Rows are points. To make a cloud, some directions were put in groups of two or more. Within a group, all points are equally far from the middle, so they leave a hole (a ring in 2 directions, a hollow ball in 3). The other directions are filled evenly. Then the cloud was stretched, turned, moved and blurred a little. How many holes are there, and how many directions does each take, smallest first?
(in the rows, 128 means zero)

Cloud (21 x 3):
[[134 124 156]
 [ 92 188 149]
 [ 92 103  93]
 [ 72 151 100]
 [151  95 117]
 [ 84 132 111]
 [133 161 152]
 [121 143 124]
 [161 146 118]
 [149 101 101]
 [134 161  82]
 [105 136  80]
 [120 139 115]
 [107  96  89]
 [135 155 140]
 [146 100 112]
 [136 150 142]
 [106 120 124]
 [113 172 130]
 [122 168  94]
 [ 94 114 103]]
Holes: 0

Cloud:
[[161 157 159 101]
 [154 114 137 101]
 [159 152 141 117]
 [118 139  90  95]
 [118 144  78 137]
 [153 125 100 109]
 [118 103 168 155]
 [112 166 135 125]
 [139 175  90 153]
 [182 117 119 167]
 [101 158 112 146]
 [121 132 100  89]
 [134 126 131 130]
 [113 116 173 137]
 [108 131 152 175]
 [110 149  92 167]
 [141 145  89  91]
 [ 99 159 113 134]
 [112 114 122 111]
 [172 118 101 155]
 [ 97 135  84 130]
 [138 125  93 129]
 [152 125  82 124]
 [159  96 132 103]
 [106 123 130 105]
 [100 143  82 158]
 [112 104  91 140]
 [151 140  91 158]
 [ 98 167 121 153]
 [ 77 168 135 180]]
Holes: 0

Cloud:
[[150 165 147 124  84 141 107 117]
 [144 132 116  92  90  79 124 122]
 [142 149 130  85 119  98 115 112]
 [120  89  98 126 165 104 100 145]
 [141 115  74 103 144 144 116 114]
 [165 140 150 142 115 114 155 128]
 [131  96 108 150 180 163 113 145]
 [160 122  92 165 135 107 129 163]
 [ 96 145 112 148 134 128 145 186]
 [175 138 150 142 152  95 118 151]
 [157 116 117 104 153 152 157 116]
 [102 167 109 155 134 101 143 156]
 [106 125  82 116  91 131 123 163]
 [138  72 125 137 162 160 142 119]
 [142 159 105 110 130 163 116 185]
 [121 105 115 168 132  84 100 121]
 [104 101  82 111 139 168 118  86]
 [123 119 132 160 180 173  98 132]
 [151 102 135 126 165 150 130  93]
 [107 153  93 138 110  91 105 133]
 [147 145  97 168 129 124  83 121]
 [121 146  98 111 168 172 156 137]
 [ 94 165 105 116 158 115 135  98]
 [128  96 120 107 148 102  64 146]
 [141  77 103  86 113 139 119 119]
 [123 172 105 144 122 121 164 174]
 [118 139  91 110 107  91 126 110]
 [142 129 133 146 149 149 129 194]
 [179 134 152 138 155 109  87 123]
 [152 158 121 164 167 116  98 132]
 [162  90 125 106 124 118  74  83]
 [144 122  97 130 176 157  83 138]
 [119  57 116 115 136 130 145 141]
 [127 104 145 105 158 112 137 159]
 [165  99 141 130 141 158 125 169]
 [140 132  88 135 104  84  83 153]
 [122 161 132 181 148 127 126 152]
 [171  86 126 102 124 158  98 121]
 [128 162 124 113 157 154  57 154]
 [112 102  71  96 112 150 130 149]
 [150 149 164 163 139 106 105 116]
 [147 124  72 122 114  83 118 162]
 [ 92 123 140 117 127 156 148 112]
 [167 112 134 144 177 113 146 146]
 [121 106 141  94  93 133  91 127]
 [149 116 108 102 138 177 141 120]
 [128 165 145 163 146  94  92 137]
 [141  96 129 160 106 111 115  83]
 [150 163 105  96 155 159  85 125]
 [ 91  92 110 105 125 151 115  79]
 [124 152 130 167 193 112 131 130]
 [121  98 113 175 143  90 113 113]
 [127 172 111 121 107 142 114 174]
 [138 105 123 155 116  79  81 125]
 [150 110 125 134 109 170 171 139]
 [129  99 115 131  89  89 157 113]
 [152 151 140 106  79 136 133 154]
 [116 146 120 153 167 174 101 149]
 [122  86 104 153 184 156 115 133]
 [161  89 131 134  79 144  90 121]
 [152 179 134 110 109 111 103 102]
 [121 167 114 114 142 167  85 152]
 [104  82 117 103 115 144 122 104]
 [133 172 114 145 123 134 161 118]
 [116 115 104 129  71 128 121 102]
 [150 152 116 118 145 124 172 117]
 [111 137 161 164 129  97 134 108]
 [150 132 158 135 102 134 140 153]
 [161 103 108 131 175 135  93 152]
 [144 106 147 125 169 155 140 129]
 [119 128  97 118  88  91 164 129]
 [144 172 136 151 140  93  85 152]
 [127 177 129 168 140 118 102 144]]
Holes: 3 (2, 2, 2)

Cloud:
[[121 126 104 145 166 114 131 118 111]
 [122 162  83 118 131 145 152  85 149]
 [142 139 114 101 122 173 167 147  97]
 [113 119 123 102  97 104 175 120 131]
 [126 136 128 160 110 168 162 156 127]
 [106 150 151 152 125 171 124 179  85]
 [112 164 150 128 156  76 180 133 126]
 [ 80 141 173  92 128 127 156 141 124]
 [185 157 120 117 116 114 163 127 117]
 [131 147 108 132 138  94 113 161 155]
 [115 126 120 148  75 130 118 147 129]
 [157 135 158 105  88 155 140 110 141]
 [150 176 112  67 122 120 147 136 124]
 [156 162 170 109 115 121 122 121  93]
 [123 145 129 143 166 126 111 180 125]
 [118 154 126  88 149  97 190 124 160]
 [128 127 124 120 136 124  82 107 100]
 [118 139 142 127 117 152 119  78  92]
 [125 132  99  87 140 121 159  75 165]
 [144 157  97 146  99 116 175 121 157]
 [138 206 140 127 122 115 142  93 127]
 [103 152 135 111 147 153 198 112  95]
 [114 121 172 158 162 128 132 144  96]
 [101 148 158  88 140 142 146 146 160]
 [144 122 122 112 157 110 188 111 169]
 [ 93 117 141 141 125 142 165 166 116]
 [144 147 119  72 144 107 115 148 102]
 [126 166 143 124  94 169 176 131 111]
 [133 155 160 125 175 138 136 149 124]
 [106 120 148 146  84 113 112 130 100]
 [123 146 140 138  74 119 140 148 148]
 [131 151  73 132 147 118 120 129 141]
 [112 110 150 147 105 123 151 149 149]
 [123 112  81 143 118 133 149 158 153]
 [143 167 125 123  73 158 167 103 173]
 [136 142 125 107 160 112 130 183 136]
 [122 121 121 155 129 164  74 145 129]
 [137 180  95 120  84 140 120 138 160]
 [128 192 119 145  94 117 127 163  85]
 [125 184 138 148 111 142 116 112 172]
 [155 106 153 101 119 111 134 118 129]
 [130 177 117 135 115  91 162  81 115]
 [167 187 102 123 114 143 170 142 134]
 [121 179 149 114 118  72 146 101 138]
 [131 167 142  94 119  82 166 156 111]
 [135 180 141  86 146 124 193 120 109]
 [112 125 170 122  96 109 151 128 154]
 [101  94 147 121 109 113 147 130 118]
 [123 136  97 164 115 126 149 117 100]
 [ 88 108 143 160 129 112 147  97 101]
 [ 97 117 154 144 144 140 108 192  86]
 [137 145 114 121 141  78 157 147 130]
 [129 126 141 172 119 169 123 150 101]
 [173 136 112  90  87 158 165 135 139]
 [110 136 148 102 141 165 100 176  97]
 [142 112 149 131 120 103 103 144 142]
 [144 137 101  74  92 136 164 110 157]
 [146 182 133 147 122 134 109 113 167]
 [117 120 124 128 140 156  92 126  49]
 [133 128 114  99 161 130  88 134  86]
 [129 188 102 120 158 158 144 128 161]
 [148 144 153 109 136 149 179 108  88]
 [143 172  95 131 162 150 132 134 115]
 [150 126 171 146 121 110 132 142 119]
 [125 163 144 133  95 178 161 124 125]
 [141 153 109 166 154 124 114 139  84]
 [116 145 128 102  93  99 195 113 160]
 [100 136  91 109 138 110 147 163 119]
 [129 139 142  94  76 147 152 104 133]
 [128 126 159 128  93 113 191 104 136]
 [135 172 111 147 149 136 100 120 148]
 [113 127 150 155 144 178 123 131 122]
 [142 177 157 104 169 128 173 128 170]
 [168 191 147 106 130 123 150 118 122]
 [104 122 143 122 129 179 116 140  67]
 [141 101 127  91  91 132 146 142 136]
 [147 123 147 111 108 136 190 129 130]
 [137 122 110 136 112  92 121 117  72]
 [122 133 109 104  90 113 113 172 153]
 [ 80 124 126 136 131 148 114 184 102]
 [106 125 163  85 116 143 124 110 141]
 [110 114 100 124 136 103 164 142 106]
 [150 153 156 102 109 100 119 157 130]
 [145 123 133  94 124 155 111 120  70]
 [112 145 149  79 120 147 112 144 135]
 [114 161 133  94  75 121 129 144 118]
 [157 194 125  97 131 149 197 116 177]
 [162 174 103 123  98 160 163 172 142]
 [149 160 130 146 162 127 190 108 150]
 [156 131 164 140 137 110 124 167 109]
 [135 194 166 127 112 104 169 137 135]
 [149 158 119  68 141 103 142 122 164]
 [126 134 172 122 133 164 133 173 104]]
Holes: 2 (3, 4)

Cloud, 99 rows:
[[148 116 121 135 136 126 137 100  82]
 [ 66 117 118 146 161 107 150 104 139]
 [120 118 135 131 183  98 101 156 139]
 [110 101 102 118 102 158 146 151 149]
 [115 124 131  94 175 146  77 125 150]
 [141  93 148 116 134 132 111  92 179]
 [162 138 101 134  83 142 113 157 138]
 [103 138 139 137 102 119 151 120 132]
 [108 123 120 119 109 159 150 131 167]
 [103 148 123  92 124 133  87 117 102]
 [ 79 126  95 112 160 161 119 154 170]
 [127 143  83 169 145 131  79 125 153]
 [130 124 138 154 114 115 128 171 134]
 [115 151 111 141 171 142 115 137 120]
 [ 86 175  71 111 129 145  68 125 139]
 [138 144  73 125 106 110 143  95 124]
 [140 135  74 130 116 123  56 142 129]
 [ 91 137 119 159 131 134  92 153 120]
 [128 150 135 147  93 112 137 124 140]
 [142 142 121 123  66 139 142 154  96]
 [111 195  90 133  86 178 133 128 138]
 [101 120 137 120  77 135  75 102 163]
 [ 61 101 162 164 118 134  88 155 163]
 [137 142 131 171 152 138 147 151 143]
 [159 144  96  95 100 104 133 123 137]
 [125 142 116 169 157 124  84 122 160]
 [ 98 125 112 142 150 134 118 144 126]
 [ 98  88 117 179 142 125 138 140 197]
 [101 128  94 161 190 163 170 134 140]
 [103 143 105 144 116 161 138 121 108]
 [159 130 119 120 176 141  96 132 146]
 [165 143 142 172 114  91 109 122 129]
 [150 120 126 120  98  84  87  93 126]
 [ 73 139 166 171 150 158 106 168 154]
 [144 125 107 149  83 131 121 142 110]
 [ 95 116 101 107 178 164 119 146 161]
 [112 125 149 180  99 162 140 156 135]
 [145 186 101 108 145 146 147 154 113]
 [156 123 132 196  96  85 164 145 141]
 [163 135 132 128 106 115 125 162 150]
 [163 110 149 157 112 107 140 156 135]
 [103  92 101 162 132  96 157 141 151]
 [130 143  94 104 129 101 115 137 150]
 [150 150 140 138 168  91  96 161 153]
 [102  95 166 124 109 145  84 159 147]
 [150 185 102 131 162 110 151 112 143]
 [112 127 113 131 144 113 131 147 137]
 [109 105  97 128 125 158 101 141 100]
 [ 92 155 117 118 126 178 116 186 114]
 [104 143 116 134  77 125 116 105 115]
 [ 64 110 128 134 132 162 162 141 170]
 [126 178 115 118 122  98 103 127  84]
 [ 82 123 140 124 133 159 146 199 139]
 [123 132 109 151 107 138 112 132 163]
 [ 86 113 130 129 118 165 126 171 156]
 [ 92 173 154 151 101 140 124 185 146]
 [173 132  77 143 102 121 121 118 113]
 [ 37 110 155 133 139 130  90 173 127]
 [116 137 149 132 157 170 118 126 117]
 [119 141  76 134 138 187 163 121 166]
 [134 114 120 168 125 120  83 134 173]
 [ 87 162 168 140 132 125 122 130 135]
 [108 126 124 152 191 115 172 110 160]
 [108 122 178 160 136 142 132 120 121]
 [157 123 117 171 132 118 125 118 136]
 [105 117 125 114 116  80 129 137 130]
 [165 141 102 155 147  92 114  95 103]
 [ 85 172 150 136  91  71 162 153 102]
 [170 160 114 132 117 139 130 137 138]
 [159 149 143 132 132 123 102 114 136]
 [ 99  84  98  96 155 149  89 136 155]
 [113 118  87 118 101 121 130 156 139]
 [149 123 145 105  89 118  97 143 148]
 [126 158  98 150 175 105 118  82 140]
 [129 124 129 125  98  91 108 165 143]
 [ 98 139 147 145 103 103 145 118 137]
 [110 135  91 142 128 136 161 187 177]
 [125 133 146 116 107 151  96 110 159]
 [ 84 109 158 146 144 115 149 130 142]
 [150 164  64 127 177 157 140 134 117]
 [ 78  99  94 161 184 120 108 107 170]
 [ 95 133 142  88 116 132 106 121 144]
 [113 126 132 110 129 159 136 102 164]
 [108 108 166 143  98 115 144 129 158]
 [112 193 104 125 117 162 121 142  95]
 [113 143 101 125 157 100 166  78 118]
 [164 173  91 155 147 151 157 112 123]
 [110 114 139 122 110  99 148 124 123]
 [138 138 138 174 144  86 112 103 122]
 [ 90 109 135 120  82 173 102 138 188]
 [133 166 120  84 139 135 120 122 153]
 [ 99 151 117 116 156 148 166 184 156]
 [131 168 107 142 162 187 140 122 136]
 [119 122 150 142  98 104 172 131 179]
 [132 128 135 118  84 111 168 157 155]
 [112 178 141 121 109 113 153 181 115]
 [168 140 134 137  77 142 110 122 137]
 [115  97 154 165 136 139 144 127 175]
 [171 131  76 119 132 153 146 146 154]]
Holes: 0

Cloud (100 x 9):
[[139  86 102 101 110 125 140 159 110]
 [162 104 149 164 115 130 178 161 155]
 [144  63 127 125 134 135 167 105 104]
 [103 165  77 120 105 126 141 163 118]
 [150 114  83 122  95 116 175 155 133]
 [130 105 103  82 143 138 118 131  97]
 [136 131  73 145 173 152 126 119 155]
 [172 139  92 119 147 150 162 133 124]
 [131  99 131 116 144  77 143 137 119]
 [177 130 123 123  92 107 120 138 138]
 [139 125 116 152  69 124 168 138 161]
 [134 156 126 143 142 118 129 142 155]
 [ 95  68 142 146 109 130 144 137 119]
 [109 149 164 116 109 135 151 133 119]
 [106 115  84 132 100 123 138 164  88]
 [144 101 103  99 149 131 128  85 135]
 [147  88 111 114 126  87 129 103 117]
 [ 99  85  66 100 109 128 137 124  83]
 [113 104 110 152 127  97 132 157 156]
 [108 100 102 114 148 136 165 148 100]
 [ 94 117 133 137  96 141 127 146 162]
 [155 155  87 135  93 157 163 144 182]
 [104 104 130 151 135 142 141 162 147]
 [149  99 182 158  93 124 174 115 168]
 [170 111 123  95 114 107 140  96  98]
 [ 80  68  83 166 113 123 127 117 119]
 [121 104 131 120  95  84 115 153 158]
 [126 130 111  99  91 131 119 149 145]
 [118  95  77 102  90 111 101 112 112]
 [154 130  86 184 132 155 154 152 159]
 [ 92  74 101 154  87 102  88 133 158]
 [124 109  84 163  73 100 168 145 155]
 [124 146  87 119  83 150 111 155 123]
 [170 145 106  94 142 165 141  93 138]
 [ 95 111 100 143 122  83 119 120 116]
 [105 117 127 120 128 140  85 101 125]
 [144 134 113 164 107 135 167  99 102]
 [ 74  69 114 125 110 131 150 128 119]
 [120 114 116  87  98 149 111 150 121]
 [132 125  84 154  93 150 148 107  99]
 [110 108  93 113 102 129  91  80 128]
 [165  95 143 121 121 147 129 120 115]
 [109  69 115 124 143 119 156 121  93]
 [140 105  80 138 126 128 101 119 138]
 [104 155  76 133 101 113 149 174 128]
 [100 126  70 102 107 159 114  92  76]
 [170  83 130 124 116 143 141 120 128]
 [136  94  67 107 137 108 128  98  83]
 [145 130 146 125  78 143 157 142 186]
 [127 126 102 163  77 128 158 144 138]
 [117 138 125 126  99 163 136 100 160]
 [ 93 136  82 106 116 100  72  86  82]
 [ 91 117 105  91  97 108 109 132 126]
 [109 121 115 124  68 118 115 145 147]
 [118  95 124 124 129 105 188  92  97]
 [128 137 151 148 145 160 152 150 141]
 [111 103  61 111 113 127 106 147  78]
 [134  98 146 136 127 143 103 101  98]
 [ 91  83 100 110 155 131 154 148  90]
 [150 137  82 103 111 125 125 145 141]
 [118 161 133  80 124 155 115 130 137]
 [139 167  62 113 121 141 142 109  79]
 [126 136  91 103  99 159 114  67 107]
 [120  78 129 124 155 133 141 111 110]
 [106 100 116 160  99 125 116 111 164]
 [119 117 116 113 128 112 105  89 122]
 [120  99  97  93 154 112 121 133 152]
 [147 117  90 132 126 115 174 187 128]
 [175 150 126 120 154 135 174 132 101]
 [159 129 135 124 164 129 152 116 143]
 [142 126 130 155 110  89 188 180 165]
 [161 106  93 164 101 125 124 114  98]
 [131 105 110 156 109 160 145 117 100]
 [108 113  92 169 121 141 146 142 138]
 [133 125  92  91 149  81 132 130 141]
 [102 111 115 109 159  87 120 172  89]
 [134 133 103 144 160 152 127  76  94]
 [125 123  76 101 118 158 106 134 119]
 [118  89  89 153  87  95 117 135 191]
 [105  89 131 110 167 158 116 114  90]
 [141  58 143 120 108 121 112 141 145]
 [156  93 123 129 119 139 115 146 153]
 [133 121 157  99 141 134 141  81 151]
 [155 128 118 155 104 139 188 141 143]
 [113 124 140 158  96 144 146 163 166]
 [115 100  85 116 152 129 100 112 127]
 [117 104  95 172 119 152 145  86 111]
 [136 157 118  91 134 147 171 147  95]
 [110 127 157 111  96 111 121 174 163]
 [136 127 124 135  81 116 147 172 208]
 [122 145  92 152  89  95 137 145 176]
 [127 153 130 121  92 142 154 143 147]
 [173 176  89 132  80 120 164 155 154]
 [103 139  85 138 130 133 146  86  60]
 [126 145 160 121 120 114 105 161 143]
 [135 132 123 170 129 133 133 134 153]
 [119 145 101 152 142 112 142  74  98]
 [158 115 122 116 115 140 119 153 178]
 [130 106  85 101 149 106 123 130 151]
 [130  80  93 115 119 150 113 137 109]]
Holes: 1 (3)
